Every row gives one point. The ring and each string are closed loops that go straight from each point to the next, and from the last back to the first. Before rounding, they use only three directions, however many columns there are. Count how often each string passes through the ring. Passing back the other way cancels.
(in the rows, 128 means zero)

Ring, 9 rows:
[[194 136 144]
 [167 160 136]
 [116 167 128]
 [ 82 149 124]
 [ 70 122 126]
 [ 83  88 138]
 [122  68 153]
 [167  73 161]
 [195  97 156]]
String, 8 rows:
[[171 136 179]
 [177 138 172]
 [205 162 177]
 [149 136 164]
 [154 125 115]
 [187 142 100]
 [221 152 122]
 [221 150 170]]
Times through: 1
String, 27 rows:
[[112  77 113]
 [ 95  59 118]
 [ 75  53 149]
 [ 85  79 171]
 [ 69  66 159]
 [ 61  56 131]
 [ 68  62 111]
 [ 53  68 140]
 [ 80  97 167]
 [101 106 155]
 [ 92 107 168]
 [ 55  87 148]
 [ 49  80 127]
 [ 57  82 124]
 [ 46  79 137]
 [ 67  74 101]
 [ 91  86 111]
 [123 110 139]
 [114 112 163]
 [102 103 171]
 [124 113 154]
 [117  88 106]
 [128 109 136]
 [114 104 169]
 [ 95  82 178]
 [110  97 171]
 [121 101 144]]
Times through: 0

Ring (10 x 8):
[[216  96 107 128 124 112 134 132]
 [216 160 125 136 131 101 144 130]
 [194 195 136 139 134  95 147 128]
 [164 209 141 139 133  93 145 126]
 [123 197 143 135 128  97 139 124]
 [ 97 161 143 129 119 106 132 124]
 [ 91 107 139 122 109 119 125 125]
 [121  54 124 117 105 128 121 128]
 [158  43 110 118 109 127 122 131]
 [185  53 104 121 114 123 125 132]]
String:
[[ 87 189 117 134 132  91 127 125]
 [ 53 152 164 125 109 114 129 121]
 [ 97 107 174 120 100 129 133 123]
 [128  97 148 122 107 124 131 126]
 [145  99 115 125 118 114 126 129]
 [158  69 160 119 100 135 135 127]
 [197  25 134 116 101 139 131 131]
 [235  47  83 124 122 118 127 136]
 [213 110  74 132 135  99 128 134]
 [181 134 111 131 128 104 134 130]
 [193 164 162 133 120 111 149 126]
 [182 190 178 135 120 109 154 124]
 [156 144 137 130 121 109 137 127]
 [137 168 111 134 132  95 131 128]]
Times through: 0
String (17 x 8):
[[ 79 141 177 124 105 121 135 121]
 [ 63  99 175 118  96 131 128 121]
 [ 66  50 126 114 100 130 113 126]
 [106  42  81 117 114 119 108 131]
 [138  56  76 121 120 113 113 132]
 [162  23  76 118 115 122 113 134]
 [203  11 101 117 108 133 123 134]
 [214  67 145 122 107 131 139 130]
 [193 111 147 127 114 120 141 128]
 [238 132 155 131 118 117 151 129]
 [249 177 148 138 130 103 155 129]
 [213 194 177 137 123 108 158 125]
 [176 176 164 134 121 108 148 125]
 [157 147 128 131 124 105 135 128]
 [140 178  92 136 140  86 128 129]
 [102 207 113 137 137  85 130 126]
 [ 68 189 156 131 120 102 133 122]]
Times through: 1

Ring:
[[184 140 108 107 124 123 161 119 159 125 138 140 140 142]
 [136 195 103 114 115 138 135 117 152 129 109 144 152 156]
 [ 72 183  98 120 115 138 111 132 134 122  94 137 156 164]
 [ 42 106  94 119 125 121 108 154 118 106 106 124 148 162]
 [ 80  46 107 114 132 106 133 158 121 103 133 117 135 147]
 [150  45 119 107 133 103 163 144 139 111 153 122 128 134]]
String, 21 rows:
[[ 81 120  89 115 126 123 120 144 130 109 113 131 147 160]
 [ 92 119 124 118 119 123 133 140 131 120 117 126 143 148]
 [ 54 132 139 124 113 128 121 144 122 125 102 121 147 150]
 [ 70 135 125 121 116 127 123 141 127 122 106 125 147 152]
 [ 87 131 137 120 115 126 133 138 131 126 112 124 144 146]
 [ 49 165 140 127 108 136 115 138 124 130  92 125 151 154]
 [ 36 186  99 124 113 140  97 139 125 120  83 134 159 169]
 [ 46 184  62 119 121 138  92 139 129 109  86 141 161 178]
 [ 68 165  52 114 126 132 100 139 133 104  98 143 158 176]
 [ 88 142  97 116 121 127 122 137 134 116 110 133 149 158]
 [ 89 137 130 120 116 127 131 137 132 125 111 127 145 149]
 [ 53 157 127 124 112 133 115 140 125 125  95 126 151 156]
 [ 81 132 147 122 113 127 133 138 129 129 110 122 144 144]
 [ 89 124 131 119 117 124 133 139 131 123 114 125 143 147]
 [ 61 127 130 122 116 126 122 144 124 122 106 123 146 151]
 [ 16 127 106 125 118 128  99 154 113 112  93 123 152 164]
 [  7 121  79 122 124 126  90 158 111 102  92 126 154 172]
 [ 31 117  57 117 130 123  93 155 118  96 100 132 154 175]
 [ 71 117  67 114 130 122 111 147 128 102 111 134 149 167]
 [ 73 117  75 114 128 122 113 146 128 104 112 132 148 164]
 [ 37 120  54 116 130 123  94 154 120  96 101 133 154 175]]
Times through: 2

Ring, 10 rows:
[[196 163 139 107 138 142 126 157 176 118 108 113 106 108]
 [187 197 139 137 145 129 125 121 153 121 133  97 109 132]
 [165 210 137 156 144 118 124  97 129 128 154  94 113 147]
 [123 203 127 170 134 109 122  80  98 146 175 102 117 152]
 [ 72 162 116 162 113 107 121  90  75 167 182 129 120 138]
 [ 56 123 122 139 101 111 124 110  77 168 168 153 120 126]
 [ 68  88 142 108  98 119 129 137  97 152 140 175 118 118]
 [107  72 159  78 103 132 133 166 134 131 106 181 114 107]
 [152  86 156  68 114 144 132 186 167 120  88 165 108  94]
 [178 111 147  76 123 149 130 186 180 118  88 145 105  91]]
String:
[[206 174 184 111 150 128 135 127 168  89 105 119 111 150]
 [156 152 148 117 130 129 128 135 144 124 125 129 111 125]
 [165 157 114 116 127 141 121 158 157 142 125 115 106  94]
 [190 176  97 120 133 150 118 168 175 144 122  96 102  80]
 [216 202 128 128 150 141 123 142 178 119 120  87 104 114]
 [221 215 179 136 162 122 133 102 164  88 121  93 111 165]
 [187 196 175 136 151 117 132 100 144 100 130 108 114 164]
 [148 165 143 130 131 124 127 121 133 129 137 121 113 132]
 [138 171 102 140 124 132 118 134 131 156 150 108 110 103]
 [158 225 110 171 143 120 118  95 123 146 168  80 112 135]
 [164 243 149 182 155 104 125  59 111 122 173  80 117 178]
 [157 218 176 166 152 100 132  59 109 108 160 102 119 191]
 [140 184 158 148 137 110 129  90 114 123 151 118 117 160]
 [121 174 111 149 124 122 120 114 113 155 161 112 113 121]
 [114 209  90 179 128 116 114  92  97 170 186  90 114 126]
 [125 249 115 203 144 100 118  49  84 152 201  75 118 168]
 [144 235 159 185 151  96 127  46  95 121 179  91 120 192]
 [155 237 170 182 155  95 130  45 100 112 173  91 120 198]
 [146 187 157 147 139 112 129  92 118 122 150 115 116 159]
 [136 170 123 140 127 124 123 120 124 144 149 116 112 123]
 [144 194  92 154 130 130 115 124 129 161 160  93 109 106]
 [183 227 127 161 150 122 122  99 140 129 154  79 110 141]
 [214 236 167 155 164 117 129  87 152  97 138  80 112 170]
 [220 225 166 143 162 123 130 102 163  96 128  85 110 159]
 [177 176 164 125 142 124 131 118 148 109 125 117 112 145]
 [139 147 121 120 121 133 123 145 138 145 134 126 110 105]
 [180 166 108 117 131 145 120 162 167 141 122 106 104  89]
 [207 174 111 111 138 152 120 172 187 132 111  97 102  84]
 [247 189 150 105 155 148 128 161 205  98  93  94 102 112]]
Times through: 5
String:
[[132  64 199  61 112 130 142 166 149 100  84 192 115 127]
 [151  47 196  39 110 143 142 196 173  97  63 197 110 106]
 [165  96 194  70 125 133 140 162 164  94  83 169 112 129]
 [150 129 168 102 126 127 133 139 144 114 113 147 113 131]
 [166 129 183  94 131 128 136 141 154 100 102 149 113 138]
 [200 107 173  64 130 149 135 188 194  97  71 150 105 102]
 [199  97 134  56 121 165 128 221 207 120  69 145 100  61]
 [170 103 118  74 115 158 124 205 184 137  91 143 102  63]
 [162  95 114  71 111 159 124 211 182 142  90 147 102  57]
 [186  70 164  41 116 159 135 218 201 106  58 170 103  76]
 [168  94 200  68 126 133 141 162 166  90  80 171 112 132]
 [142 105 175  88 120 129 135 151 146 112 104 162 113 126]
 [120 114 128 104 111 134 125 157 134 146 125 148 111  99]
 [ 93  63 118  78  92 143 125 190 135 159 113 176 110  70]
 [ 79  41 157  67  90 132 134 177 124 140 104 201 115  98]
 [ 90  57 203  74 103 116 142 141 115 110 104 204 120 144]
 [113 105 174 100 115 119 135 132 120 121 121 168 117 138]
 [111 112 139 107 111 128 128 146 124 142 129 154 114 112]
 [113 114 133 107 110 130 126 150 127 145 129 151 113 106]
 [125 102 179  92 117 123 136 140 131 115 111 168 116 135]]
Times through: 1

Ring:
[[115 159 115  95 120 102  67 117 147 138 176 156  95  80]
 [116 177 141  68 161  72 101 106 131 124 180 144 134  63]
 [110 176 161  60 177  63 122 108 123 109 164 127 161  58]
 [ 96 151 177  69 164  72 134 128 118  92 121  97 185  60]
 [ 90 132 172  82 138  82 125 144 120  91  94  84 185  62]
 [ 88 109 145 107  85 103  91 167 128 106  72  81 161  67]
 [ 91 101 118 127  53 125  58 171 142 123  81 100 122  80]
 [ 96 104 103 136  48 139  41 162 154 134 105 123  91  93]
 [105 126  99 126  72 134  41 140 158 142 145 149  75  97]]
String, 27 rows:
[[108 136 108  97  68  86  56 159 130 141 110 109 129  47]
 [113 136  91 103  53  92  38 160 136 154 119 120 109  49]
 [105 135 116 105  88 105  63 144 141 133 130 126 113  72]
 [ 88 105 132 140  98 160  71 136 165 109 130 141  86 130]
 [110 131  88 135  78 151  29 125 172 149 177 178  41 117]
 [137 189  78  75 100  67  35 117 138 176 202 170  82  41]
 [131 186 100  68 116  59  59 119 130 159 185 152 110  37]
 [141 206  92  53 126  42  55 109 126 171 209 163 107  24]
 [122 174 116  69 119  62  74 126 126 144 162 133 131  39]
 [106 144 127  99 114 105  77 129 142 126 147 136 114  80]
 [ 90 114 137 130 110 149  78 131 160 109 136 140  95 122]
 [ 94 112 119 145  98 169  57 125 174 120 156 164  60 140]
 [110 129  85 134  68 146  26 132 168 152 168 171  46 109]
 [ 95 102  99 155  61 173  33 142 176 134 140 159  48 133]
 [ 88  92 112 157  64 176  46 148 173 121 122 145  64 136]
 [ 92  87  92 157  26 165  24 168 166 137 101 131  67 112]
 [101 104  88 126  17 115  27 183 140 148  80 101 108  59]
 [105 132 115  94  69  81  64 164 125 136  96  96 144  41]
 [ 88 107 136 126  89 135  77 151 149 109 103 114 118 101]
 [ 77  83 141 146  75 161  76 160 157  99  82 108 113 122]
 [ 78  82 138 131  52 129  76 184 137 104  45  73 149  82]
 [ 73  76 146 144  68 155  81 171 150  94  61  91 130 112]
 [ 78  84 142 133  64 136  80 176 141 101  57  82 142  93]
 [ 95 113 127  97  53  79  73 186 116 123  52  63 173  32]
 [105 135 121  83  71  65  72 170 115 133  84  81 165  25]
 [ 97 123 130 108  90 109  76 151 138 119 108 110 131  75]
 [ 89 106 132 130  87 141  73 148 153 112 110 121 109 107]]
Times through: 3

Ring, 8 rows:
[[172 173 130 162 190  66 138 127  94 158 175  80 151  99]
 [125 161 155 157 139  79 104 168 105 136 128 113 106 147]
 [ 75 135 178 138 105 127  93 180 118 105  87 134  92 180]
 [ 55 126 177 121 100 167 105 173 123  88  80 142  96 195]
 [ 66 137 148 109 124 199 142 148 118  85 110 138 114 193]
 [ 99 150 124 111 160 193 169 120 110 100 147 118 141 165]
 [156 159 118 132 205 137 176  94  98 136 183  79 181 103]
 [178 166 123 151 210  91 160 101  94 155 188  69 180  84]]
String, 27 rows:
[[112 175 128 142 137 120 129 166 104 122 141 131  92 179]
 [ 96 132 175 138 131 122 106 156 115 115 104 113 124 148]
 [ 79 100 211 134 121 127  87 153 125 107  72 104 140 133]
 [ 71 109 198 130 114 141  94 160 124 101  75 117 125 154]
 [ 32  91 219 118  82 169  78 177 134  79  40 136 107 183]
 [ 18 132 168 108  68 206 105 196 128  65  64 176  57 249]
 [ 67 161 130 117 112 184 138 170 113  89 118 156  79 220]
 [ 94 141 151 126 140 156 133 144 113 106 121 120 126 162]
 [ 95 154 135 123 141 165 145 145 110 105 133 128 116 176]
 [ 87 181  96 112 138 200 172 150 106  94 154 152  90 217]
 [ 83 175  90  99 147 230 190 133 107  85 160 149 107 215]
 [113 182  96 121 160 175 175 135 101 110 170 131 113 185]
 [116 146 139 126 164 153 151 123 108 116 144 104 148 140]
 [132 184  93 126 176 159 179 125  97 121 183 118 128 164]
 [154 181  86 125 205 161 199  96  94 129 204  96 163 132]
 [157 183  92 133 200 140 186 106  93 136 199  96 155 130]
 [126 142 150 136 168 128 139 124 108 126 141  94 155 123]
 [160 138 150 142 204 107 151  94 103 144 163  62 197  73]
 [200 162 125 156 232  75 166  83  91 167 201  47 207  51]
 [202 189 103 162 223  65 167 103  85 171 213  66 172  80]
 [164 184 111 153 186  90 153 130  93 150 184  95 138 124]
 [126 147 150 140 162 118 132 134 107 128 139  99 144 128]
 [151 144 163 157 175  73 118 130 104 148 143  78 159  94]
 [129 131 174 147 161  97 114 133 110 134 124  86 156 106]
 [127 127 185 152 155  84 101 140 112 136 114  85 153 104]
 [129 159 166 166 135  57  89 175 105 143 121 110 103 139]
 [115 182 138 159 120  80 102 192 103 132 130 138  67 185]]
Times through: 3

Ring:
[[142 104 153 151 128 165 201 160 179 105 141 167 187 139]
 [136 184 121 167 136 154 136 137 141  82 130 187 156 106]
 [136 218 146 165 137 150  86 101 130  89 121 172 121 123]
 [126 207 194 155 136 150  63  88 147 115 117 129  83 177]
 [143 136 227 139 126 161 122  94 175 132 126 120 124 196]
 [155  95 206 138 122 167 184 122 185 124 137 144 177 170]]
String (30 x 14):
[[104 185 118 170 145 150 120 167 155  93 129 157 112 141]
 [117 175 146 162 139 153 120 144 158 102 128 151 118 151]
 [100 190 131 168 146 149 104 160 157 100 126 144  94 157]
 [109 191 142 165 142 150 102 143 153 101 125 146 101 155]
 [137 178 167 156 133 155 115 111 150 102 126 158 133 144]
 [158 220 177 157 129 153  77  60 124  93 118 174 134 122]
 [158 249 190 158 130 149  40  35 113  95 111 167 109 129]
 [169 221 207 150 125 154  64  32 123 102 114 165 129 135]
 [162 195 205 148 125 156  87  55 138 107 119 158 135 146]
 [151 218 231 146 128 152  42  35 136 120 111 130  90 177]
 [120 202 223 149 136 150  46  77 156 130 113 104  59 209]
 [ 98 177 193 154 142 151  79 132 173 130 121  99  60 214]
 [106 162 178 155 140 153 107 142 173 122 126 117  89 193]
 [143 155 187 149 129 159 128 107 161 112 128 148 140 159]
 [107 147 185 152 139 155 118 146 181 127 128 112  93 201]
 [110 121 212 143 135 159 129 142 195 141 129  95  95 224]
 [110 123 193 147 136 159 140 153 191 132 131 108 106 208]
 [122 140 176 151 135 158 139 142 175 118 131 133 124 177]
 [164 119 204 140 120 166 166 100 170 116 133 156 179 154]
 [195  76 226 128 108 175 212  84 178 119 140 171 233 142]
 [179  48 207 130 112 176 244 127 194 121 147 165 237 149]
 [125  84 160 148 131 165 207 183 196 118 143 144 169 168]
 [111 124 148 157 138 159 167 179 183 112 137 140 135 168]
 [ 96 121 130 161 143 157 173 205 188 110 139 137 127 170]
 [105 145 142 161 141 155 147 175 176 109 133 140 120 166]
 [158 146 170 151 125 162 157 110 155 100 132 175 178 127]
 [166 138 141 155 124 164 187 126 151  86 138 202 211  95]
 [163 148 104 164 127 162 198 144 142  69 140 224 225  65]
 [126 173  82 175 140 154 166 177 145  71 137 202 172  87]
 [136 190  95 173 137 154 146 149 135  70 133 205 169  83]]
Times through: 3

Ring:
[[146 107  98 190 152 164 126 103 129 172  81 104 143  85]
 [126  99 112 182 182 158 104  99 146 158  88 119 149  75]
 [ 97 107 166 163 211 117  93  87 160 144 139 144 164  68]
 [ 99 123 192 152 196  91 110  82 148 150 175 146 169  77]
 [127 144 190 156 148  84 149  84 117 173 188 127 164  96]
 [154 148 160 173 118 105 169  90 102 188 160 106 153 104]
 [166 131 113 191 116 145 160 100 106 190 107  93 142  99]]
String:
[[180 162 159 214 115 111 191  78 109 204 136  92 144  96]
 [171 150 148 209 126 121 175  82 116 196 125  96 144  92]
 [165 140 136 202 129 130 165  88 116 191 118  97 144  92]
 [197 150 118 249 122 150 185  79 123 208  75  78 131  84]
 [178 123  85 203 109 169 161 106 104 194  76  82 134  99]
 [151 104  79 161 113 169 135 121  97 177  94  95 143 107]
 [162 104  76 225 161 189 127  99 143 178  36  93 133  72]
 [146 109 112 230 196 167 116  83 166 168  55 109 140  58]
 [131 114 135 192 181 140 119  89 147 164 104 119 151  73]
 [127 114 139 183 179 135 117  91 145 162 114 122 153  76]
 [114 100 140 215 238 150  87  77 190 148  75 134 151  45]
 [115 107 147 198 217 138  98  81 172 152  99 132 154  58]
 [118 112 153 204 218 134 103  77 174 154 100 132 154  56]
 [108  99 144 205 238 146  84  79 188 145  84 137 154  47]
 [107  90 128 199 234 157  78  86 184 143  75 135 152  50]
 [113  91 107 144 164 153  98 114 126 152 112 123 156  90]
 [126 110 127 161 158 138 119 103 126 163 123 119 154  90]
 [133 117 134 181 165 136 126  94 134 168 116 117 152  82]
 [131 113 124 158 144 138 126 106 116 168 127 115 153  96]
 [150 124 128 203 158 143 139  89 135 177  99 106 145  80]
 [184 135 107 239 136 161 165  85 130 197  65  84 132  80]
 [191 145 114 233 117 150 180  86 116 204  83  80 133  90]
 [172 145 136 211 126 131 171  85 117 195 113  94 142  91]
 [160 143 147 197 133 122 163  86 118 188 128 102 147  92]
 [164 150 157 204 133 114 171  81 119 192 134 102 147  91]
 [133 122 138 152 134 124 137 104 108 172 146 115 156 101]
 [135 122 129 134 111 124 143 114  89 174 157 111 157 115]
 [165 148 142 164  88 113 181 101  81 196 160  95 150 118]]
Times through: 0

Ring (7 x 14):
[[ 87 153 132 132 159 138  92 139 140 101 128 151 147 106]
 [123 135 173 126 128 133 122 138 135  80  97 154 158 108]
 [161 116 182 149 121 122 127 138 125  98 105 147 142 112]
 [189 105 170 185 134 110 112 138 115 132 133 135 115 113]
 [163 102 113 175 134 115 108 126 124 168 166 126 102 131]
 [103 116  66 127 127 134 114 115 143 166 172 130 117 144]
 [ 78 144  91 125 152 140  96 128 145 131 152 143 135 123]]
String, 28 rows:
[[113 157 185 149 165 132  90 151 131  70 101 158 156  88]
 [ 95 143 173  90 113 144 137 135 145  58  79 163 180 111]
 [110 125 151  95 101 140 145 127 144  86  97 153 164 125]
 [127 122 145 125 118 131 128 130 136 108 117 146 145 123]
 [146 125 155 163 144 122 104 138 126 118 130 142 129 110]
 [188 119 193 199 154 109  96 148 111 115 124 140 119  97]
 [242 102 223 242 158  93  91 154  95 128 128 133 100  91]
 [222  94 183 215 139  99 107 141 105 145 140 129 100 110]
 [163  96 130 146 106 120 135 122 129 146 140 132 120 137]
 [141 111 125 143 121 125 122 126 132 138 141 136 125 130]
 [160 119 144 185 154 116  93 138 120 141 150 134 111 112]
 [198 105 149 223 162 102  84 140 108 166 167 125  88 110]
 [226  96 157 249 168  93  78 142  99 180 176 119  73 108]
 [189  92 136 183 124 109 117 127 118 163 156 126 101 130]
 [150  99 123 132 101 125 140 120 134 141 137 134 127 140]
 [138 113 131 137 118 127 126 126 133 130 134 139 131 129]
 [184 117 177 200 156 109  93 145 112 128 136 137 113 102]
 [208 113 214 208 150 105 100 151 106 108 115 141 119  93]
 [168 109 203 129  96 124 151 135 127  78  80 152 157 115]
 [121 116 162  87  85 139 160 125 144  80  86 154 169 130]
 [108 120 127  99 102 139 142 122 145 107 115 147 153 133]
 [130 138 166 154 151 127 100 143 129  98 118 149 141 102]
 [126 161 197 174 184 126  74 158 123  73 106 157 147  77]
 [ 95 168 183 142 173 137  84 153 134  61  98 162 162  83]
 [ 79 154 147 107 141 144 111 137 145  77 104 158 166 108]
 [ 83 137 124  92 117 145 130 126 149  96 113 152 161 126]
 [120 129 133 138 136 131 111 132 135 118 132 143 136 119]
 [128 150 171 175 177 125  77 151 124  98 124 149 135  89]]
Times through: 5

Ring, 10 rows:
[[112 124  88 179 166  84 161 131 212 122 121 116 186 189]
 [116 138  80 144 125 119 151 123 178 123 111 140 159 167]
 [117 141  98  98  79 156 132 114 126 119 119 156 116 127]
 [114 134 121  76  62 169 120 108  97 114 133 156  93 102]
 [109 117 157  62  57 170 107 105  73 106 156 144  73  79]
 [108  99 188  78  77 147 103 111  80 105 173 122  76  83]
 [111  91 193 108 106 118 109 122 110 111 172 105  96 108]
 [114  91 181 142 136  91 121 131 147 116 165  95 124 138]
 [113  97 146 182 175  64 144 137 198 120 149  89 169 178]
 [111 105 120 193 184  62 155 136 216 121 138  94 186 191]]
String (24 x 14):
[[ 89 115 151  32  43 196 109  85  47  86 172 153  63  45]
 [112 122 164  32  24 196  95  99  40 106 156 158  45  56]
 [139 133 144  93  61 151 107 130 106 136 121 149  85 125]
 [ 99 102 157 106 109 129 124 110 118 102 166 117 112 107]
 [ 77  74 208  72  99 141 108  93  71  77 213 101  81  55]
 [103  82 218  77  84 137  96 111  71  99 193 106  68  72]
 [138 113 178 107  81 127 102 135 110 134 140 125  86 127]
 [134 117 158 124  99 118 114 136 134 133 133 124 108 142]
 [ 92  86 167 136 147  97 132 115 147  97 179  94 136 124]
 [ 88  65 192 168 186  59 136 123 173  96 196  64 156 140]
 [135  97 167 193 170  51 132 155 202 139 138  84 159 195]
 [140 118 137 174 143  79 133 151 190 144 118 110 151 190]
 [111 108 135 151 142  96 138 127 169 117 144 110 148 155]
 [108 108 131 152 146  95 141 126 172 115 145 109 153 156]
 [ 76  87 124 178 200  68 165 112 204  89 174  83 193 158]
 [ 85 103  84 212 221  50 182 123 249 102 145  88 227 200]
 [132 144  65 190 156  85 162 143 227 142  89 131 191 215]
 [143 145  97 145 105 118 135 141 171 146  94 145 139 179]
 [ 96 113 112 139 141 111 148 113 165 104 147 119 155 143]
 [ 95 130  76 133 131 127 158 108 170 104 130 138 163 146]
 [111 152  62 105  88 159 147 109 144 117 106 166 137 138]
 [143 159  92  96  55 164 123 128 123 141  91 173 103 143]
 [112 121 128 112 102 133 129 117 132 115 139 133 120 128]
 [ 76 103 139  80 101 154 131  88  99  80 179 127 111  77]]
Times through: 5
